Each row of a before or after table is a point. The points were changed in one or more steps. Then noise was added and the rows were shuffled. The steps act on how far a point lies along the listed directions, d1 being the first. Write out the steps. A step turns or swaps two directions, mirrors them in a line or flattens them onto one, adds a multiple of one to another, or multiplies one. Angles are multiples of 10 degrees, from the lower direction toward the higher: turns from -170 to 170, lines from 10 to 170 but not 90. Use the fewest steps. Two steps may share a direction if one is a turn and the other turns, adds or multiplies; they go together, in the order done. Otherwise the lowest direction goes first.
In the rows, zero is written as 128.

Directions:
(1): [109 178]
(2): [178 147]
Before, 12 rows:
[[133 164]
 [164 167]
 [ 98 159]
 [181 114]
 [128 115]
 [ 34  84]
 [173 114]
 [133 162]
 [ 92  68]
 [112  68]
 [183  82]
 [172 148]]
After:
[[104  58]
 [126 124]
 [144 171]
 [111  67]
 [138 146]
 [138 155]
 [143 160]
 [107  64]
 [139 164]
 [131 133]
 [121 106]
 [129 127]]
Steps: flatten d1 and d2 onto the line at 40 degrees

Directions:
(1): [116 127 192]
(2): [173 175 137]
(3): [174  82 136]
Before:
[[ 85 136  90]
 [101  82 122]
 [159 183 141]
 [ 77 112  93]
 [ 57 113 112]
 [103 147 110]
 [122 136 105]
 [166 139 214]
 [161 151 187]
 [118 117 113]
 [154  78 165]
 [165 181 177]
 [144 150  89]]
After:
[[161 151 121]
 [165 176 111]
 [163  73 143]
 [131 146 117]
 [146 199 110]
 [ 99  72 175]
 [141 201 128]
 [139  59 167]
 [172 124  91]
 [ 75  44 188]
 [153 141 113]
 [ 97 169 128]
 [ 50 105 148]]
Steps: add 0.5 times d1 to d3; turn d2 and d3 by 110 degrees

Directions:
(1): [135  65  87 132]
(2): [ 54 121 128 139]
(3): [132 164  79 174]
Before (9 x 4):
[[144 149 119 107]
 [133 102  96 149]
 [150 123 162  97]
 [116 135 122 144]
 [144  76 249  71]
 [166 150 145 122]
 [115 134 131 133]
 [149 121  89 127]
 [184 103 160  77]]
After, 9 rows:
[[143 121 160 100]
 [135 148 115 110]
 [119 133 133 133]
 [121 135 123 142]
 [166 100 160  80]
 [143 118  88 129]
 [156 151 144 125]
 [134 104  96 148]
 [140  76 250  72]]
Steps: multiply d2 by 0.7

Directions:
(1): [ 97 113  94  96 211 140  98 115]
(2): [113 170 111 171 115 191 110  76]
Before, 8 rows:
[[161  86 140 125  94 103 155 153]
 [148 125 151 122 118 135 164 127]
 [145  67 139  47 199  45 156 194]
 [119 113 107 116 198 168  85  92]
 [ 98  75  94  69 240 103  92 157]
 [125 103 106 108 164 107 121 140]
 [150 124  98 142  77 171 118 121]
 [114 114 132  93 188 128 109 127]]
After, 8 rows:
[[149 158 148 176  90 182 113  83]
 [190 123 191 133  38  65 201 179]
 [148  71 131  98 127 100 140 154]
 [143 154 165 155  79 136 138 120]
 [140 114 142 105 152 134 152 131]
 [131  99  78 110 148 161 104 128]
 [162 157 165 197   5 127 160 144]
 [152 133 134 150  84 113 145 136]]
Steps: mirror d1 and d2 in the line at 70 degrees

Directions:
(1): [173 111 133 152 176  56 173 121 110]
(2): [ 62 146 128 126 119 137 205 112  85]
(3): [ 93 116 155  74 120  74 104  66 150]
(4): [ 80 106 151 160 198 149 131 132 185]
(5): [107  65 106  99 165 137  94 145  63]
(6): [161 170 157  56 178 161 146 134 125]
Before (9 x 9):
[[147 143 117  70  27 101  83  86 109]
 [ 31  97 146 117 167 151 137 106 125]
 [115  76 139 145 171 136 111 154 115]
 [138 156 116  61  94  94 112  91  68]
 [ 98  62 135 110 168 121  61 133 165]
 [101 106 136  74 158 136 119 110 110]
 [ 86  93 169  67 179 125 140 111 143]
 [ 90  47 130 133 180  90 114 105 151]
 [127 104 141 141 179 114 114 135 174]]
After:
[[135 114 121 135 202  82 160 121  78]
 [ 77  95 125  75 121 179 132 148  83]
 [ 88  50  83 109  97 149  57 156  71]
 [123 117 120  43 132 191  80 144  65]
 [ 98  83 106  85 152 151 122 135  55]
 [ 92  55  98  95 138 186  52 152 117]
 [ 83 119 114 136  91 159  99 138 147]
 [ 90  59 120 101 137 163  68 156  76]
 [195 115 126 164 146  45 169 113 119]]
Steps: turn d1 and d4 by 100 degrees; swap d2 and d6; multiply d3 by 0; multiply d5 by 2
